Each row of a before or after table is a point. One or more steps were done to the points. Then noise was added and the rows were shuffled. The steps act on how far a point lies along the listed directions, d1 being the first. Name the steps. A step turns or swaps two directions, mirrors them in a line or flattens them onto one, adds a multiple of one to another, or multiplies one. Angles are multiples of 10 degrees, from the lower direction toward the higher: turns from -170 to 170, lines from 10 to 170 but not 90. Use the fewest steps. Two steps may share a direction if one is a turn and the other turns, adds or multiplies; they go together, in the order done. Otherwise the lowest direction goes first.

Directions:
(1): [3.6 4.3]
(2): [ 4.3 -3.6]
Before (12 x 2)
[[-5.7  2.0]
 [ 2.0  2.5]
 [-1.8  2.4]
 [-3.2 -3.6]
 [ 0.6 -1.0]
 [-3.0  4.7]
 [-2.6 -3.7]
 [-4.9 -0.9]
 [-5.9  1.9]
 [ 0.4 -2.2]
 [-1.9  0.8]
 [-3.3 -3.4]]
After (12 x 2)
[[-7.9  0.4]
 [ 5.6 -0.7]
 [ 0.1 -0.7]
 [-8.9  1.2]
 [-8.7  0.9]
 [-1.1  3.2]
 [-1.0 -0.8]
 [-8.4  3.9]
 [-8.1  4.0]
 [-1.1  1.6]
 [-9.3  2.9]
 [-2.5  1.6]]
Steps: add 1.5 times d1 to d2

Directions:
(1): [ 7.4  0.2 -3.9  0.2  4.9 -0.9]
(2): [-5.4 -3.2 -6.5  2.2  3.0  0.1]
Before (12 x 6)
[[ 8.1  3.1  1.4  0.6  5.8 -0.8]
 [ 5.7  2.9  0.9 -1.8  1.8  0.2]
 [ 3.2  3.0  3.6 -0.6 -3.7 -1.1]
 [ 1.0  2.8  0.9 -1.7 -0.1 -0.2]
 [ 6.9  0.3 -0.6 -1.8  2.6 -0.7]
 [-1.9  2.3  3.9 -1.7 -2.7  0.0]
 [ 4.8  1.5  1.3 -0.6  0.4  1.0]
 [ 6.5  2.0  4.3 -1.2 -2.9 -2.0]
 [ 4.3  5.9 10.4 -2.9 -6.6 -0.6]
 [18.6  2.0 -2.8 -0.7  6.9 -2.6]
 [ 0.9  2.8  4.1 -1.7 -4.1  0.7]
 [-1.1  1.7  5.9 -0.7 -3.2 -1.5]]
After (12 x 6)
[[  4.2   3.0   3.0  -0.5  -3.0  -1.3]
 [ 10.5   6.1   7.1  -2.8  -2.4  -1.4]
 [-10.5   1.3  12.3  -1.5 -12.1   1.0]
 [ -3.6   0.1   4.8  -2.0  -4.3   0.6]
 [  3.4   1.9   5.9  -1.2  -4.9  -1.7]
 [ -1.8   2.7   4.7  -2.1  -3.2   1.0]
 [  5.7   3.0   1.6  -1.6  -1.1   0.1]
 [  6.0   1.9   2.2  -0.5   1.4  -2.4]
 [ -5.2   2.8   8.3   0.4  -2.9   0.8]
 [  0.3   2.8   1.2  -1.8  -0.6  -0.1]
 [ -0.2   1.2   4.0  -0.8  -2.7   1.5]
 [  4.6   2.6   0.5  -1.5   1.9  -0.8]]
Steps: multiply d1 by -1

Directions:
(1): [ 3.2  1.0 -2.8  7.9 -2.4 -0.7  5.6  2.1  5.3 -4.2 -2.0 -4.3]
(2): [-2.7  1.3 -2.5 -0.9 -3.7 -2.7  5.5 -3.5  2.2 -2.2  4.4  9.1]
(3): [ 8.0  5.5 -5.9 -1.1 -3.7 -2.1 -4.5 -0.2 -2.8  1.0  3.7 -0.5]
(4): [-4.5 -1.0 -2.0  6.9 -0.2  0.9 -3.5 -6.7 -6.0 -4.0  2.2 -2.0]
(5): [-5.2  6.8 -0.1 -0.5  0.8  0.1  5.1  0.0 -1.1  5.8  4.5 -5.9]
Before (12 x 12)
[[ -0.7  -0.9  -2.8  -0.2  -1.6  -1.2   3.3  -1.5   3.2  -5.4   0.5   3.8]
 [  0.8   1.8   0.6  -4.9   4.2   0.8   0.2  -0.8  -2.4   5.9   3.0   1.9]
 [  4.8   1.2  -2.2  -1.5  -3.4  -4.0   1.8  -0.1   3.3  -3.3  -0.2   1.3]
 [ -0.4   6.0  -3.5  -2.3  -3.9  -2.8  -0.9  -2.9  -3.2   2.0   8.0   6.2]
 [  8.4   4.3  -4.3   0.7  -6.8  -4.0   7.6  -0.6   2.9  -4.8   2.9   9.2]
 [  0.7  -7.1  -2.2   9.8  -1.0  -0.4   4.0  -3.9   2.1 -10.3  -3.1   6.8]
 [ -4.8  -7.1   3.5   2.2   2.0   3.3  -4.3  -3.3  -3.3  -1.2  -5.5   0.3]
 [  1.4   0.3  -3.0   4.0   0.7   1.1  -3.7  -5.0  -7.1  -1.7   1.9  -3.5]
 [ -5.3  -1.3   2.1  -3.5   0.5   0.4   3.9  -0.8  -2.1   0.4   2.0   5.7]
 [ -8.9  -1.3   0.9  -2.0   0.0   1.5   1.2  -5.6  -2.3  -1.8   2.1  13.2]
 [ -7.8  -5.9   4.2   2.7   1.6   2.1  -2.3  -6.9  -3.8  -3.6   2.0   1.7]
 [ -3.6   1.2  -1.2   3.8  -0.6   2.6   1.4  -4.6  -5.8  -2.4   0.0  -5.9]]
After (12 x 12)
[[ -1.8  -1.1   4.0  -8.2   0.5   0.1   5.6   3.8   1.8   3.3   0.0   6.5]
 [ 11.4   4.4  -1.3   0.5  -3.0  -1.2   3.6   4.7   1.8  -0.8  -1.6  -1.1]
 [ -0.6   0.8  -4.5   4.4  -1.3  -0.2  -1.2  -8.0  -6.9  -3.6   4.5   1.2]
 [ -2.9   0.0  -2.4   1.3  -3.3   0.7   4.1  -5.5  -2.7  -4.4   1.0   3.0]
 [  1.2   0.5  -1.3  -3.3  -0.5  -1.2   5.2   2.7   5.8  -2.2  -0.8   1.8]
 [  2.5   4.3  -1.9  -2.8  -2.0  -1.3  -4.6  -0.1  -3.6   2.5   4.6   3.2]
 [  1.3  -1.0  -1.4   2.8  -2.1  -2.5  13.8   2.3   8.9  -3.5  -0.9   7.6]
 [ -6.7  -2.2   3.8  -4.4  -1.6  -1.1   7.0  -3.3   3.9  -0.4   4.6  10.3]
 [  4.8   1.2  -1.2  -0.1  -1.4  -2.5  -0.5   0.9   1.4  -2.2  -1.4  -4.4]
 [ -7.1  -2.4   2.1  -1.2  -1.0   0.6   4.5  -3.0   1.1   1.0  -0.9   6.0]
 [  1.5  -0.1   1.0  -3.4   5.1   1.7  -2.9  -1.5  -4.2   4.7   1.6   0.4]
 [ -4.5   1.9   3.1 -10.9   0.4   0.2   7.6   3.1   5.4   4.8   0.5  14.2]]
Steps: flatten d1 and d5 onto the line at 170 degrees; add -1 times d3 to d2; turn d2 and d4 by -60 degrees

Directions:
(1): [ 5.7  3.7  6.2  7.4 -0.2 -2.1  3.5  0.4 -3.5  0.0  1.3 -0.8 -3.5  2.9
  3.6  3.6  5.3  5.2  5.8  3.5]
(2): [ 0.2  6.4  5.1 -1.2 -2.7 -3.1  5.9 -0.5 -1.4 -0.3 -4.4 -1.8 -1.6 -0.9
 -6.4 -3.4 -5.7 -5.6  5.7 -4.6]
(3): [-1.3  0.6  2.5  2.4  1.6 -0.2 -1.4  5.6  0.1 -6.4  6.6 -3.4  0.8  4.3
 -5.2 -0.3  3.4  2.2 -3.6 -9.8]
(4): [-0.7 -3.6  3.6 -5.6  4.5 -0.7  0.4  7.2 -2.6 -6.1  1.7  4.2  2.3 -5.4
  5.2  0.5 -3.5  1.6  6.8 -0.6]
Before (14 x 20)
[[ 0.9  2.9  1.6  8.1  0.8 -1.6 -0.6  6.5 -2.8 -5.5  7.9 -4.3  0.5  7.1
   0.1  0.6  8.6  3.6 -1.3 -4.1]
 [-3.2 -3.8 -4.7 -4.0  4.4  1.7 -5.4  3.7  1.8 -3.1  5.9 -1.9  3.4  4.0
  -3.6 -2.9  0.3 -1.0 -8.8 -6.4]
 [ 1.4 -1.3  2.7 -2.5  0.0 -5.0  2.3  0.7 -2.6 -1.2 -6.5  7.1 -0.4 -4.5
   7.1 -1.5 -7.5 -3.6  9.0  7.1]
 [ 2.0  1.9  3.0 -6.6 -1.0 -1.8  5.8  0.0 -6.4 -3.6 -6.3  5.2  0.0 -9.4
   3.0 -3.7 -8.3 -5.7  9.9  4.2]
 [ 0.7 -2.6  3.6 -4.1 -1.9 -1.6  4.2 -0.3 -2.1  1.4 -4.0  4.3  2.7 -5.2
   3.8 -0.8 -7.2 -0.7  7.5  3.5]
 [-0.5  3.1 -0.5 -1.2 -3.2 -1.7  6.5 -2.4  2.0  3.6 -7.3 -0.9 -3.1 -5.0
  -4.5 -2.9 -7.5 -8.7  6.2  4.4]
 [-1.3  1.6  5.9  2.4  3.1 -1.2 -0.1  5.3 -2.9 -5.5  9.9 -2.0 -0.9  2.8
  -2.1  1.9  7.6  3.2 -1.6 -9.8]
 [-2.8  2.0 -3.5  0.3 -3.0  1.7  0.0 -2.0  0.8  2.5 -2.7 -4.2  1.9  1.5
  -4.7 -3.2 -3.8 -4.1 -2.0 -3.9]
 [ 0.5  0.0  0.8  0.8 -1.2  1.4 -1.9 -0.8  1.2 -0.6  0.8  1.9 -0.7  1.3
   1.3 -0.1  3.6  0.2 -0.5  0.9]
 [ 3.2  1.8  6.8 -5.4  2.5 -0.6  6.0  3.3 -4.8 -0.6 -3.3  5.1 -1.3 -5.2
   4.1 -0.3 -7.8 -2.8 11.3 -0.2]
 [-0.7 -2.5 -3.0 -7.5 -0.1  0.5  3.4 -0.9 -3.2  5.1 -4.2  6.8 -1.2 -4.4
   3.5 -3.0 -5.4 -1.3  7.2  8.3]
 [-2.1 -1.9  0.7  3.4  0.8  0.2 -3.7  1.0  2.0 -2.6  4.8 -3.1  0.9  3.9
  -3.2  1.0  0.5  1.1 -5.4 -3.6]
 [-0.2 -0.3 -3.6 -5.8 -2.5  0.2 -0.8 -3.4 -1.1  6.5 -9.3  1.0  3.6 -4.6
   1.7  1.0 -7.1 -3.9  3.9  6.6]
 [-1.5 -2.9 -1.4  0.6  1.4  2.0 -1.3  0.2  1.5 -0.7  3.9 -3.9  5.0  2.7
  -1.4 -0.2  5.5 -2.4 -3.4 -3.1]]
After (14 x 20)
[[ 1.2  2.4  4.4  4.2  0.6 -0.1  2.6  4.5 -3.6 -2.9  1.7 -3.0  0.4  2.0
   1.4  0.7  0.7  3.0  5.9 -2.7]
 [ 2.2  3.0  5.1 -5.9  2.6 -3.5  5.5  2.5 -3.8 -1.0 -3.5  1.8  0.0 -2.7
   0.4 -3.2 -8.0 -4.8  9.3  0.3]
 [ 1.1  4.0 -3.9  5.4 -4.7  0.7  2.5 -5.5 -0.6  7.3  0.5 -2.6 -4.6  8.6
  -7.2 -2.6  5.0  0.6 -4.6  0.6]
 [ 6.1  4.1 -3.3 10.5 -5.2  1.0  0.5 -9.5 -2.6  4.8 -1.0 -2.3 -4.1  4.7
   0.7  0.9  8.7  1.8 -5.8  8.0]
 [ 2.3  1.5 -4.3  9.6 -4.7 -2.3 -2.4 -7.7  2.2  5.0 -2.4 -0.6 -2.9  8.1
  -0.6 -0.2  4.1 -1.2 -7.5  5.2]
 [-4.1 -5.9 -5.1 -7.4  3.4  0.5 -2.8  5.9 -1.7 -3.2  0.5  4.6  5.3 -6.1
   8.2 -1.9 -3.5 -2.7  2.5  4.5]
 [ 2.7  6.4  0.7  7.2 -4.4 -0.8 -0.6 -2.1 -1.1  3.7 -1.0 -7.7  0.4  7.7
  -7.2  2.4  4.3  1.3 -3.0 -3.2]
 [-1.1 -0.4  0.5 -1.9 -1.2  1.5 -1.7  0.0  1.4 -1.7  0.1  2.3  0.3 -0.2
  -0.3 -1.7  0.8 -1.9 -0.8 -1.5]
 [-0.9 -1.8  2.7 -4.1  2.1  0.1  2.8  1.9 -1.1 -1.8 -0.4 -0.8  5.0 -2.6
   0.9 -1.3 -0.8 -5.3  5.6 -1.6]
 [-2.8 -4.9 -0.5 -8.9  3.7  0.5 -0.4  0.3 -2.6  1.4  0.1  7.3  1.1 -9.4
   8.8  1.6 -2.1 -1.5  4.5  5.0]
 [ 3.8  2.2  1.4 12.0 -0.7  0.0  2.2  1.3  1.3 -0.3  4.9 -5.2 -4.7  5.8
  -2.0  3.8  8.7  3.8 -1.1  2.3]
 [-2.1 -2.4  4.1 -3.1  2.2 -1.6  0.1  2.9 -0.5 -3.2 -0.2  1.8  1.7 -3.5
   1.5  0.3 -6.7 -1.4  4.7  0.6]
 [ 5.5  1.1 -3.7  6.4 -2.0  3.8 -0.7 -7.7  0.0 10.3 -1.1  0.5 -4.1  5.0
   4.4  3.3  5.4  2.2 -4.7  7.4]
 [ 2.6  0.0 -0.9  7.2 -6.0  0.1  0.9 -7.0  1.1  6.6 -1.0 -2.1 -0.1  4.8
  -1.3  0.9  3.2  2.5 -4.4  3.4]]
Steps: turn d1 and d2 by -120 degrees; turn d3 and d4 by 120 degrees
